Every row gives one point. To make a cloud, some directions were put in groups of two or more. Within a group, all points are equally far from the middle, so they leave a hole (a ring in 2 directions, a hollow ball in 3). The other directions are filled evenly. Then the cloud was stretched, turned, moved and blurred a little. Count the holes, and give their numbers of directions, smallest first.

Cloud (13 x 2)
[[  0  30]
 [ 18  23]
 [ 36 -23]
 [ -1 -29]
 [ 13 -32]
 [ 43 -14]
 [-39  -5]
 [ 42  -8]
 [  8  28]
 [ 43  -6]
 [-26 -18]
 [-45  15]
 [-14  32]]
Holes: 1 (2)

Cloud (20 x 3)
[[-30  15 -36]
 [ 41 -18 -29]
 [-16 -17  47]
 [-34  -8  30]
 [ 20  13  18]
 [ 35 -12   9]
 [-20 -37  41]
 [-44   9 -26]
 [  2 -51  33]
 [ -3   5 -23]
 [-24 -25  25]
 [-49  14  28]
 [ 10 -25   6]
 [ -6   7  20]
 [ 39  -5  35]
 [-38  29   4]
 [ 38   9 -52]
 [ 40  18  22]
 [ -1   2  -8]
 [ 28  -4   6]]
Holes: 0

Cloud (28 x 4)
[[-28  24  -6  -8]
 [  0  -7  -3  33]
 [-26  25  -6  -8]
 [  3  43  34  12]
 [ -1  41   5 -23]
 [ 51   0  13 -18]
 [  8  20 -29   9]
 [  0  26  18  33]
 [-27 -21  39 -25]
 [-36 -19   8 -25]
 [-38  -3  25   2]
 [ 48  -8  24 -13]
 [ 13  30  23 -43]
 [ 37  22  49  -6]
 [ -6 -18  29 -51]
 [ 53   8  10 -17]
 [  4 -34  -4 -31]
 [  4   1  41 -52]
 [ 24  38  45   0]
 [-12  44  23  -9]
 [-19 -24  25 -43]
 [-15 -30  -5 -31]
 [ -4 -31 -19  -8]
 [  5  38  -5 -22]
 [ 30  32  46  -3]
 [ 29  21  56 -14]
 [  6 -30   1 -39]
 [  5  40  31 -32]]
Holes: 2 (2, 2)

Cloud (56 x 6)
[[ 41   3  28  25 -19 -15]
 [ 44 -21 -11  10  -1  16]
 [-33  15  12  35 -20 -26]
 [ 18  14 -17 -14  12   6]
 [ -3   0  -8  -6 -21 -44]
 [ -9 -26 -20 -20  10 -18]
 [-37  -3 -15  37 -34   2]
 [ 26  14  43  20   1   2]
 [-11  -6  20  57 -15 -17]
 [ -7  30  12   8  13  12]
 [ 11 -11   4   8 -45  10]
 [ -2 -16   4  14  30  25]
 [-23  -4 -23 -14  14 -17]
 [ 24 -13  -6  32  -8 -42]
 [  1  -3  26  19  44  -1]
 [-15 -27   0  -7 -34 -21]
 [ -1  30  -9  26  -5  15]
 [ 27 -17 -15  10  17  21]
 [ 46  14   7  18 -18 -18]
 [ 15 -16  11   3  10 -50]
 [ 18 -16 -21  49  -7  17]
 [ 26  16  23 -29   4  -6]
 [  3  21  40   8  25   0]
 [ 12 -29   0  10  22 -40]
 [-13   2  24 -30  -1 -34]
 [ -3  32   7  27  -9  13]
 [ -4  -9  -9 -37  10 -22]
 [ 33  14   4   5  39 -12]
 [  5  22  40   8  22   1]
 [ 53 -22  12   1  16   5]
 [ 11   6  15 -39  14 -26]
 [ 39  14  21 -22  17 -16]
 [ 15 -40   1  17  -9 -33]
 [ 14 -10  39  22  20  18]
 [ 17   5  -4   5 -44 -10]
 [-25 -20  32  26  17 -25]
 [-11  11   6  23 -31  25]
 [-10 -32 -14   1  27  -9]
 [ -6 -27  -1  14  40 -12]
 [-29 -33  29  18  12 -15]
 [ 35 -13 -10  45 -11 -24]
 [-14  -9  13  60  -8 -20]
 [  1  29  25  13 -11  12]
 [-27 -26 -14  49 -18  -1]
 [ -9 -18  28 -27   7  15]
 [-47  -4   6  -7   9  -1]
 [-10  17  16   3 -10  26]
 [ 17  12  23 -36   9 -11]
 [ 47  -2   3  16  33  -2]
 [-10  -5   2  33 -24  31]
 [ 15  31   7  30  15   5]
 [-18   5   8  23 -48   3]
 [ -3   1 -13 -29  17 -23]
 [-10  14  43  -1  29 -14]
 [-17 -19   7 -31 -12 -25]
 [ 13 -37  15  25 -26 -19]]
Holes: 3 (2, 2, 2)
